Each row is a point. The last column is the point's height on a tilted bowl or saddle (a function of degree 2), plus a little noise. Along how many of its main directions does it bend up, bend down or stay straight?

Points:
[[ 0.77 -0.23  0.59]
 [ 0.10  0.36  0.19]
 [-0.93  0.08 -0.83]
 [-0.45  0.32  0.00]
 [-0.38 -0.06 -0.22]
 [ 0.26  0.32  0.20]
 [-0.21  0.20  0.15]
 [-0.02  0.30  0.22]
 [ 0.35 -0.10  0.40]
 [-0.04 -0.17  0.08]
 [-0.07  0.47  0.12]]
Directions: 0 up, 1 down, 1 straight

Points, 17 rows:
[[-0.20 -0.13  0.05  0.43]
 [ 0.28 -0.25 -0.58  0.10]
 [ 0.79 -0.77 -0.01 -0.12]
 [ 0.00  0.25 -0.39  0.06]
 [ 0.39  0.27 -0.09 -0.20]
 [-0.24  0.04 -0.53  0.49]
 [-0.34  0.30 -0.16  0.44]
 [-0.01  0.26 -0.71  0.21]
 [ 0.44 -0.20 -0.25 -0.03]
 [-0.20  0.03  0.03  0.41]
 [ 0.00 -0.37  0.68  0.68]
 [ 0.08 -0.32 -0.88  0.39]
 [-0.18 -0.45  0.43  0.57]
 [ 0.25  0.28  0.27 -0.04]
 [-0.29 -0.18  0.09  0.58]
 [ 0.31  0.02 -0.13 -0.04]
 [ 0.04 -0.66  0.31  0.10]]
Directions: 2 up, 1 down, 0 straight

Points, 25 rows:
[[-0.18 -0.37  0.08 -0.41  0.19]
 [-0.84  0.10 -0.22 -0.06 -0.43]
 [ 0.69  0.33  0.31 -0.06  0.54]
 [ 0.49 -0.17 -0.44 -0.37  0.38]
 [-0.02 -0.26  0.15  0.75  0.66]
 [ 0.08  0.29  0.25  0.14  0.29]
 [-0.02  0.46  0.21 -0.01  0.16]
 [ 0.86  0.57 -0.46  0.00  0.60]
 [ 0.08  0.34 -0.47  0.06 -0.10]
 [-0.89 -0.34  0.43  0.17  0.67]
 [ 0.30 -0.17  0.14  0.48  0.56]
 [ 0.14  0.33  0.07  0.02  0.15]
 [-0.39 -0.12  0.19  0.33  0.34]
 [ 0.31 -0.33 -0.11  0.37  0.44]
 [-0.45  0.00 -0.40  0.56 -0.15]
 [-0.26 -0.03 -0.06  0.15  0.00]
 [-0.32 -0.21 -0.32 -0.34 -0.24]
 [-0.44  0.44 -0.03 -0.50 -0.37]
 [ 0.03  0.29  0.06 -0.20  0.02]
 [-0.05  0.37  0.53  0.06  0.46]
 [-0.13  0.41 -0.10  0.13 -0.02]
 [-0.49 -0.18 -0.04  0.39  0.13]
 [-0.13 -0.02 -0.14 -0.65 -0.16]
 [ 0.19  0.16  0.00 -0.18  0.11]
 [-0.46 -0.63 -1.09 -0.48 -0.28]]
Directions: 2 up, 0 down, 2 straight

Points, 39 rows:
[[-0.11  0.38  0.24 -0.32 -0.14 -0.59 -0.44]
 [-0.41 -0.45  0.20 -0.34 -0.10 -0.79  0.04]
 [ 0.00 -0.28  0.54 -0.08 -0.19 -0.46 -0.19]
 [ 0.08  0.21  0.30  0.55  0.55 -0.22  0.73]
 [-0.09 -0.10  0.07 -0.16  0.25 -0.09  0.07]
 [ 0.30 -1.03 -0.10  0.21 -0.35 -0.46  0.02]
 [ 0.57  0.52 -0.05 -0.53 -0.12 -0.11 -0.32]
 [-0.66  0.07 -0.56 -0.74  0.33  0.29  0.69]
 [-0.17  0.19 -0.04  0.70 -0.38 -0.02 -0.07]
 [-0.15  0.28  0.07 -0.39 -0.86 -0.28 -0.54]
 [ 0.14 -0.15 -0.47 -0.19  0.27 -0.56  0.33]
 [-0.18  0.59 -0.12  0.20 -0.53 -0.05  0.10]
 [ 0.28  0.06  0.18  0.21  0.13 -0.05  0.20]
 [-0.32 -0.92 -0.02 -0.08 -0.22  0.37 -0.51]
 [-0.53 -0.21  0.05 -0.41  0.10 -0.60  0.17]
 [-0.46 -0.20  0.68 -0.67 -0.25  0.42 -0.19]
 [ 0.53 -0.76  0.19 -0.21  0.06  0.03  0.36]
 [-0.04  0.16 -0.25  0.41  0.49  0.34  0.39]
 [ 0.05 -0.07 -0.48  0.27  0.53 -0.22  0.08]
 [-0.18 -0.57 -0.28  0.31  0.54  0.72 -0.99]
 [ 0.04  0.43  0.24 -0.56  0.41  0.04  0.23]
 [-0.18 -0.62 -0.76 -0.14  0.11  0.59 -0.78]
 [ 0.49  0.50 -0.01  0.23  0.05 -0.39  0.16]
 [-0.38  0.34 -0.02  0.04 -0.18 -0.15 -0.11]
 [-0.09  0.57  0.12  0.53 -0.38 -0.10  0.05]
 [ 0.62 -0.33 -0.02 -0.22  0.06  0.12  0.06]
 [ 0.07  0.10 -0.10 -0.12  0.01  0.31  0.09]
 [-0.77  0.18 -0.30  0.11  0.03  0.50  0.17]
 [-0.10  0.31 -0.02 -0.13  0.56  0.01  0.53]
 [ 0.34 -0.79  0.11  0.31 -0.22 -0.47 -0.01]
 [ 0.18 -0.58  0.17 -0.05  0.17  0.03  0.07]
 [-0.43  0.08 -0.45 -0.08 -0.53  0.11  0.29]
 [-0.34  0.22 -0.02  0.27  0.18  0.06  0.14]
 [ 0.49  0.36  0.44  0.08 -0.41 -0.25 -0.45]
 [-0.14 -0.60 -0.11 -0.39 -0.12 -0.09  0.09]
 [ 0.18  0.57  0.01 -0.15  0.18 -0.19  0.21]
 [-0.29  0.30  0.57 -0.05 -0.73  0.51 -0.28]
 [-0.21 -0.52  0.00  0.04 -0.47 -0.13 -0.34]
 [-0.05  0.12 -0.42 -0.18 -0.05  0.36  0.25]]
Directions: 3 up, 2 down, 1 straight
